Every row gives one point. The points of each table are mixes of a few directions, plus a little noise. Count the directions of each table, and those that both share. Where both have some left over, give the other angles between the two spaces (their principal angles), to ten degrees, smallest first.

First (4 x 3)
4 -2 31

9 -4 59

-4 1 -27

-9 5 -62
Second (5 x 3)
-6 -77 -33

3 36 16

-1 -14 -6

4 46 19

1 10 4
Directions: first 1, second 1, shared 0; angles 70

First (7 x 8)
-2 -64 -13 8 10 3 -14 26

5 29 -4 -5 -2 -8 3 -17

6 83 3 -13 -11 -12 13 -40

-8 -10 17 3 -2 11 8 11

10 60 -6 -10 -6 -12 6 -33

5 -117 -38 17 18 1 -34 44

-16 11 39 2 -4 17 21 9
Second (8 x 8)
0 -1 1 0 -1 -2 0 0

19 -2 -9 16 -18 2 -6 6

-23 3 8 -17 20 -2 8 -6

1 -2 0 -1 0 0 0 1

0 1 0 2 -1 0 1 -1

34 -4 -13 30 -37 4 -12 11

63 -7 -25 56 -65 6 -20 19

-97 9 41 -84 100 -11 32 -29
Directions: first 2, second 1, shared 0; angles 70

First (10 x 12)
7 35 0 13 20 -13 15 5 -14 12 22 5

-41 73 -19 88 -10 -3 -25 -19 -40 -24 -11 -31

32 -88 16 -88 -2 10 15 15 45 17 -3 26

22 -5 7 -28 19 -10 22 13 6 21 21 16

23 15 7 -17 24 -14 25 13 -3 23 29 17

6 -26 4 -24 -3 3 1 3 13 2 -4 6

-17 43 -9 44 0 -5 -9 -7 -20 -8 0 -13

-49 -9 -17 51 -50 26 -51 -29 -6 -50 -55 -39

-2 -75 2 -40 -29 22 -19 -4 31 -15 -34 -1

18 35 5 0 30 -18 25 12 -12 23 31 11
Second (11 x 12)
56 -55 21 -95 32 -11 45 30 35 44 35 44

-35 35 -14 58 -20 7 -28 -18 -22 -27 -21 -28

-69 68 -28 119 -40 14 -56 -36 -45 -54 -43 -54

12 -11 4 -21 6 -3 9 6 7 10 8 9

20 -19 8 -34 12 -3 16 11 12 16 13 15

-2 3 -1 5 -1 0 -2 -1 -2 -2 -2 -2

-22 22 -9 38 -13 4 -18 -11 -14 -18 -13 -18

5 -4 2 -7 2 -1 4 2 3 4 3 4

14 -14 6 -25 9 -3 11 8 10 11 9 12

39 -37 15 -65 23 -7 31 20 24 31 24 29

-16 16 -7 28 -10 2 -14 -9 -10 -12 -10 -12
Directions: first 2, second 1, shared 1

First (11 x 20)
14 30 -11 0 3 9 -6 27 -4 -19 20 -8 -2 13 29 4 -8 -9 -10 10

-56 -41 63 -51 -11 -61 62 -98 21 37 -197 51 24 -33 -107 -60 -27 20 4 -59

18 4 -14 -9 21 16 -28 11 17 -12 24 -29 -11 0 15 -5 24 -4 13 -9

4 -17 -2 -3 11 6 -17 -7 10 3 13 -14 -7 -8 -4 -1 20 2 15 -10

6 14 -5 0 0 3 -2 11 -3 -7 10 -2 -1 6 13 3 -3 -4 -5 5

12 -20 -13 2 18 17 -33 1 15 0 41 -30 -13 -9 8 4 34 2 23 -8

18 12 -11 -12 18 13 -22 12 15 -14 12 -24 -9 2 16 -8 16 -5 9 -8

-18 -38 4 25 -14 -5 6 -17 -13 25 25 16 2 -10 -16 21 5 10 7 11

-4 8 4 2 -9 -7 12 3 -7 0 -10 12 5 4 -2 2 -14 -1 -9 6

6 -16 -7 -1 13 9 -19 -2 11 1 21 -16 -9 -8 0 1 23 3 16 -7

-5 67 -10 43 -48 -5 47 61 -61 -16 41 48 21 41 48 41 -72 -14 -60 69
Second (8 x 20)
5 28 -44 8 7 14 -12 12 -9 -12 44 -32 11 21 50 12 -21 -8 0 -5

17 -3 -43 14 -14 3 -45 -31 -7 14 58 -61 -17 31 -11 12 16 27 11 -1

-16 -71 20 6 3 13 17 -3 8 9 -23 75 32 -55 0 15 11 -3 25 8

-37 41 35 11 -12 -36 56 3 -25 15 -22 1 -13 19 -16 -7 -39 -15 -38 -2

32 4 -57 -5 -4 12 -60 -31 7 -2 38 -66 -7 30 0 -1 16 28 19 -12

-39 62 15 -16 27 -26 45 2 -1 1 -31 -43 -10 18 18 -29 -42 -33 -23 -48

9 -40 65 0 7 6 7 33 17 -3 -16 60 -21 -42 -31 1 48 -8 3 30

30 -22 10 -17 -14 14 -9 14 11 -22 -47 66 23 -22 -9 -3 10 12 3 29
Directions: first 3, second 6, shared 3
